Each row is a point. Each copy is the shape, with its points in the same order, stretched, turned, moved and blurred by noise. Say if it was mirrored as well.

Shape, 7 rows:
27, 31
-43, 57
17, -45
20, -22
-11, -31
-20, 38
-33, -71
Copy 1:
27, 41
76, 4
-28, -15
-22, 0
2, -23
49, 17
-22, -64
Copy 1 is: mirrored
Copy 2, 7 rows:
7, 49
-64, 43
30, -35
21, -9
4, -26
-28, 36
2, -78
Copy 2 is: only turned
Copy 3:
15, -52
-46, -62
18, 13
17, 2
-9, 21
-29, -51
-20, 73
Copy 3 is: mirrored

Shape, 9 rows:
-8, -5, 9, 29
21, -13, -12, 28
-6, -18, -19, 16
15, -6, 6, 2
31, 71, -64, -21
-24, -26, 14, 0
11, -22, 52, 30
37, 56, -66, -83
30, -50, 6, 36
Copy 1 (9 x 4):
-12, -10, 43, 6
0, 25, 26, 9
-31, 10, 9, 5
6, 6, 9, -12
40, -22, -70, 57
-36, -15, 28, -24
11, -4, 70, -17
33, -24, -112, 19
-4, 49, 46, -6
Copy 1 is: mirrored
Copy 2:
3, 1, -9, -13
27, -10, -25, 4
15, -1, 5, 9
30, -11, -1, -17
84, 72, 4, -2
2, -14, 27, -10
-1, -35, -20, -40
121, 57, 45, -2
23, -45, -35, 1
Copy 2 is: mirrored

Shape (11 x 8):
-32, 5, -7, -24, -40, 1, 30, 42
47, -45, -85, -45, 1, 19, 57, 28
20, 43, 16, 4, 27, -29, -14, 8
-54, -44, -4, 45, -12, -36, 20, -52
7, 29, -83, 29, 14, -18, -33, 11
51, -7, 5, 52, -51, -25, 15, 17
-57, 1, 0, 41, 13, -47, -27, 43
-13, -30, 21, 30, -26, 23, 19, -68
-41, -38, -9, 25, -4, 12, -6, 10
62, -34, -9, -48, -77, 10, -16, -13
53, 26, 30, -11, -24, -2, -41, 4
Copy 1 (11 x 8):
-11, -3, -21, -14, -34, 36, 34, 31
36, -8, -66, -88, 45, 87, 49, -15
14, 12, 8, 0, 28, -69, 50, -8
-39, -91, -27, 39, 16, -11, -9, -62
-11, 26, -92, -21, 62, -52, -3, 7
64, -58, -41, 0, -33, -41, 6, -12
-51, -51, -36, 2, 13, -63, 22, 50
3, -50, 31, 29, 1, 12, -35, -69
-30, -52, -8, -11, 23, 10, -18, 16
37, 5, -9, -88, -58, 9, -19, -67
44, 19, 26, -46, -22, -65, 2, -27
Copy 1 is: only turned
Copy 2, 11 rows:
23, 18, -14, -23, -3, 29, 26, 58
67, -20, -104, -96, -5, 9, 5, -2
-2, 31, -1, -4, 51, -27, -31, 1
27, -2, -15, 37, 4, -45, 109, -13
37, 34, -57, 4, 74, 24, 0, -43
54, 45, -47, 33, -25, -16, -28, -3
23, -9, -15, 65, 58, -4, 24, 26
-21, 23, -14, 10, -31, -33, 69, -26
-2, -19, -41, 30, 8, 4, 46, 5
40, 6, -1, -42, -61, 30, -12, -22
-7, 30, 14, -2, -1, 5, -53, -16
Copy 2 is: mirrored

Shape, 16 rows:
-3, 15, 12, 44, 22, 43, 54, -42, 13, -73, 52
-31, -47, 16, -3, -92, -13, -15, 74, -8, 40, 2
22, -45, -24, 28, 17, 15, 2, 28, -1, 39, 46
-30, 44, 11, 37, -15, 4, -14, -12, 59, 24, -4
0, 12, 11, 47, -13, -20, -19, 20, 33, -25, -38
-40, -23, 41, 73, 0, 48, -8, -57, 23, -41, 31
-26, -44, -30, -74, 10, -67, 0, 26, -44, 58, 22
29, 29, 41, -7, -46, 9, -18, 20, 55, 14, -22
-5, -7, 51, 57, -39, 6, 21, 21, 25, -3, -24
-29, -5, -28, 41, 7, 80, 58, -59, 41, -38, -4
-23, -35, -64, -11, -6, 4, -18, 38, -18, -31, 61
-1, -26, -29, -15, -50, -44, -6, 8, 15, 33, 56
-4, 8, -40, 71, -8, 11, 49, -60, -4, -29, 28
-2, 44, 31, 44, -22, 50, 23, -40, -2, -21, 11
14, -38, -6, -19, -64, -10, -58, 12, -42, 49, -22
23, -64, 4, -34, -53, -52, -27, 28, 29, 22, -3
Copy 1, 16 rows:
-34, 10, 56, 15, 73, 68, 8, -14, -11, -35, 14
31, -47, -37, 51, -92, 32, -19, 17, 23, -45, 0
14, -23, -5, 54, 8, 28, 30, 16, -2, 22, 29
5, 52, -27, 63, 43, 28, -56, 8, 22, -12, -3
17, 5, 0, 64, 25, 1, -36, 31, 0, -43, -54
-14, -27, 17, 52, 73, 38, -21, -52, 20, -40, -3
-14, -13, -63, -26, -35, -31, 57, 62, 13, -26, 17
28, 51, 8, 43, -17, 7, -37, 2, 36, -5, -47
-13, 10, 29, 82, -15, 18, -42, 10, 13, -43, -25
-57, 25, -14, 59, 64, 73, 32, -13, -26, -8, -39
32, -53, -29, -6, 9, 67, 40, 37, -10, -47, 12
40, 5, -43, 24, -17, 19, 26, 21, 13, -49, 47
-16, 14, 6, 55, 62, 39, 14, 0, -61, -42, 20
-24, 21, 21, 29, 36, 42, -51, -38, -15, -1, -11
45, -30, -52, 19, -50, -28, 6, -19, -5, -19, -29
47, 3, -28, 30, -46, -15, 51, 29, 47, -59, -17
Copy 1 is: only turned
Copy 2 (16 x 11):
-4, 63, -38, -3, -3, 15, 81, -41, 45, -66, 38
-73, -95, 51, 16, -52, 47, 12, 34, -33, -5, -27
-24, -17, -10, 38, 5, 68, 0, -6, -4, 28, 46
-22, 32, -19, 46, -45, -13, -5, -8, 43, -25, -47
-16, -28, -34, 42, 3, -30, 15, 22, 16, -27, -36
-48, 20, -19, 36, 13, 16, 43, -62, 70, -61, -16
-50, -69, 15, -46, -51, 21, -41, -3, -76, 62, 41
15, -14, 27, 36, -46, -23, -13, 39, 47, -49, -12
-13, -29, 14, 40, -6, -1, 55, 3, 39, -12, -34
30, 57, -57, 5, -6, 70, 47, -58, 50, -52, -38
-79, -16, -28, -10, -18, 71, 3, 20, -42, -31, 40
-49, -63, -10, 16, -85, 28, 0, 6, -19, 1, 45
2, 25, -62, 33, -35, 38, 73, -62, 0, -36, 2
9, 47, 9, 39, -28, 3, 44, -47, 36, -67, -5
-35, -100, 44, 46, -28, 28, -45, -7, -35, -15, 3
-16, -121, 13, -2, -42, 8, -14, 30, -3, -2, 15
Copy 2 is: only turned
